Rows are points. Each copy is the shape, with its points in the same order, turned, moved and blurred by noise. Some copies are also mirrored. Which?

Shape, 8 rows:
[[-29 -12]
 [-18 -13]
 [ 32 -15]
 [ 13 -27]
 [ 59  10]
 [-28  29]
 [ 51   9]
 [  4  -5]]
Copy 1, 8 rows:
[[ 16   1]
 [  9  -7]
 [-23 -46]
 [ -2 -39]
 [-60 -49]
 [-14  29]
 [-52 -43]
 [ -8 -20]]
Copy 1 is: mirrored
Copy 2:
[[-30  20]
 [-18  11]
 [ 21 -18]
 [ -4 -19]
 [ 58 -15]
 [ -5  50]
 [ 51 -10]
 [  3   6]]
Copy 2 is: only turned

Shape, 9 rows:
[[ 40  -5  37]
 [ 13  21 -38]
 [-24  -5  28]
 [-28  13   3]
 [ 24 -15   2]
 [ 15 -32  -4]
 [-38  -3  11]
 [ -9  18  43]
 [  2 -22  29]]
Copy 1 (9 x 3):
[[-25  -3  60]
 [-41  27 -15]
 [ 25  -4  22]
 [ 16  15  -2]
 [-28 -13  24]
 [-26 -29  13]
 [ 30  -4  -5]
 [ 23  20  41]
 [  4 -21  32]]
Copy 1 is: mirrored
Copy 2:
[[-42  -6 -17]
 [ 27  28 -31]
 [ -6  14  32]
 [ 15  30  25]
 [-13 -13  -9]
 [  2 -27  -6]
 [ 17  15  42]
 [-32  25  27]
 [-21 -10  18]]
Copy 2 is: mirrored

Shape (9 x 4):
[[-28   9   7 -29]
 [-40   7   8 -13]
 [ 12 -24 -32  39]
 [ -9   1   3 -20]
 [ 25  35  30  21]
 [  1  -2 -12  17]
 [  7 -11  39  11]
 [ 18 -10  -1  31]
 [ 31  -2   7 -29]]
Copy 1:
[[-10  -6  -1 -35]
 [-24  -1  -7 -22]
 [ 29 -12 -37  43]
 [  6 -11  -1 -21]
 [ 22  33  34  17]
 [ 16   0 -18  16]
 [  0 -13  31  20]
 [ 24  -4  -4  36]
 [ 41 -19  20 -18]]
Copy 1 is: only turned
Copy 2, 9 rows:
[[ -4  -5  22 -43]
 [-15 -22  16 -39]
 [  2 -23 -31  37]
 [ -6   9   2 -24]
 [ 60  -3  17  -2]
 [ 17 -14  -7  13]
 [ 13   0  41  14]
 [ 21 -11  -2  30]
 [ 21  30   4  -6]]
Copy 2 is: mirrored
Copy 3 (9 x 4):
[[-17  37  15 -16]
 [-23  38  22   1]
 [ -6 -38 -14  27]
 [ -9  19   9 -19]
 [ 54   6  27   2]
 [  5  -4   0  12]
 [  9 -15  47 -13]
 [ 15 -28   6  12]
 [ 14   3  -1 -44]]
Copy 3 is: only turned
Copy 4:
[[-29  -2 -10 -34]
 [-37 -14 -15 -18]
 [ 39 -25 -32  30]
 [-13  -9  -2 -24]
 [ -1  38  15  27]
 [  9  -9 -16   7]
 [ -7 -13  32  16]
 [ 18 -12  -2  29]
 [ 14   1  22 -29]]
Copy 4 is: only turned

Shape (12 x 6):
[[ -9  22 -21  -5 -15   2]
 [ 26   1  16 -14 -32  35]
 [-23   2  49  -7  35  -7]
 [-36   3  30   3  -5 -19]
 [ 29  17 -15  12 -15 -12]
 [  2  14 -27 -14 -20  -4]
 [  2  -3  26  -9 -26  29]
 [ 13  10  -2  18 -29  -5]
 [-19  11  26  13  20 -19]
 [ 16 -30 -21 -17  25  -7]
 [ -8   7   2  11 -17  11]
 [-14  22 -12  17 -28  20]]
Copy 1:
[[-10  20 -19  16 -14   0]
 [  9  21  24 -23 -34  23]
 [ -2   7  46  10  38 -31]
 [ -9   3  23  21  -2 -45]
 [ 31  10 -25   4 -15   3]
 [-10  13 -29   4 -16   3]
 [ -2  17  34  -8 -29   5]
 [ 23   9  -8  10 -31  -6]
 [ 11   5  19  25  21 -32]
 [ -4 -32  -9  -5  22  22]
 [  3  12   9  19 -21  -2]
 [ -2  27  -2  33 -34   4]]
Copy 1 is: only turned
Copy 2:
[[  8  15 -20 -16 -10  10]
 [ -3 -35  -1 -38  12  26]
 [-11  26  51   4  40   6]
 [-27  25  28   4  -4 -11]
 [ -6   8 -34 -34  13  -7]
 [ 12  14 -17 -26 -14  -3]
 [-13 -26  13 -18   8  25]
 [-24  -2 -28 -23   4   0]
 [-21  35  17   5  27  -9]
 [ 38  -5  -8   1  28 -29]
 [-14   2 -10  -6   3  11]
 [-18   7 -29  -3 -15  27]]
Copy 2 is: mirrored
Copy 3, 12 rows:
[[-18  20 -14  -3 -17  -3]
 [ 20  -5 -13  -5 -60  22]
 [-14 -40  40  -3   8  30]
 [-39 -34  14  -4 -11   4]
 [ 14   8 -10  17 -20 -23]
 [ -4  19 -19 -12 -16 -10]
 [ -2 -19  -8  -6 -51  27]
 [ -3  -4 -14  17 -33 -15]
 [-22 -28  25  14   7   5]
 [ 28 -16 -26 -19  21   6]
 [-16  -7 -14  12 -26   8]
 [-27  14 -21  18 -33   9]]
Copy 3 is: only turned
Copy 4, 12 rows:
[[ 14  10 -39 -13   3  -6]
 [ 27 -21 -15   6 -42  19]
 [-36  -2  32  12  20   7]
 [-28  13  14 -26   2  -1]
 [ 44  -1 -18  -9  -1 -20]
 [ 14   2 -39 -12  -7 -16]
 [  2 -15  -5  -5 -33  22]
 [ 35   4  -9 -25 -12  -7]
 [-10  11  19  -7  25  -6]
 [  3 -48 -25   3  16 -32]
 [ 14  -2 -12 -22  -6   8]
 [ 22  10 -32 -27  -8  22]]
Copy 4 is: mirrored

Shape, 12 rows:
[[-16   1  47   7  -9  14 -14   9]
 [-27  30 -16  58  12  -7   9  -3]
 [-40   8 -41  51  31  20  23 -14]
 [-26 -18  18  -3 -16  -8 -38  30]
 [  0  20  -4 -26  27  46  10 -10]
 [  2 -26  40   3  19 -13 -33  36]
 [  4   4   7   3  21   2   4 -23]
 [ 18  13 -11   5   0  22  21 -12]
 [-58 -10   8  28 -12 -20  12   6]
 [-11  16  10 -29  12  17 -20 -16]
 [  3  10  -8  16   6  23  -3 -23]
 [-26 -20  33   1 -16  14 -25 -10]]
Copy 1:
[[  2 -25  10  -2 -39  18 -24   4]
 [ 17 -18  27  26  37   0   0 -29]
 [ -5 -36  26   2  50   4  32 -44]
 [ 11 -26 -17  11 -56 -12  -5 -16]
 [-40 -10 -21 -28  16  25   9  10]
 [ 20 -27  -5  11 -60  -5  16  25]
 [ -9   9  14  -8  -1  17  18   2]
 [  6   6  -8 -25  19  30   8  -8]
 [ 13 -26  34  -3 -16 -28  -9 -41]
 [-38   5 -16  -3 -18  12   0   1]
 [ -6  -1   1  -3  10  35  11 -18]
 [-10 -18  10  -4 -54  19  -7 -22]]
Copy 1 is: mirrored
Copy 2 (12 x 8):
[[-33 -19  35  15  14 -11  25  16]
 [-15  19 -40  17  20   7  25 -22]
 [-31  12 -56 -26  10  18  22 -29]
 [-24 -46  23  24   6 -13 -15   1]
 [-33  29  25 -46 -12   6  -2   7]
 [-13 -37  40  10  49 -16 -16   6]
 [  1   7  20 -22  10   1  20 -11]
 [  3  19  -1 -26  -7   3  15  18]
 [-29 -31 -21  17   3 -31  31 -25]
 [-23   7  43 -14 -16   5   0 -12]
 [ -5   8   4 -16  -1  23  21   1]
 [-26 -41  35   6  -2   1  26   0]]
Copy 2 is: only turned
Copy 3:
[[ 34 -18  19   3 -14 -20 -35  -1]
 [-23  -4 -45 -14  -5 -31 -45 -36]
 [-47  -5 -30 -14 -18  -8 -30 -51]
 [ 10 -22  36  22  26 -37 -34  -4]
 [-10  14  12 -19 -28  33 -21   7]
 [ 49 -12  23  16  38 -14 -18 -20]
 [  5  16  -7  -4 -12  -6  -3 -13]
 [ -6  -9 -27  -7 -16  14   0   6]
 [-17 -29  12 -16   3 -59 -18 -33]
 [  8  27  25  -5 -19  -4 -21  14]
 [ -8   4 -18   9 -30  -1 -15  -6]
 [ 18 -16  35  20 -12 -30 -18  -9]]
Copy 3 is: mirrored
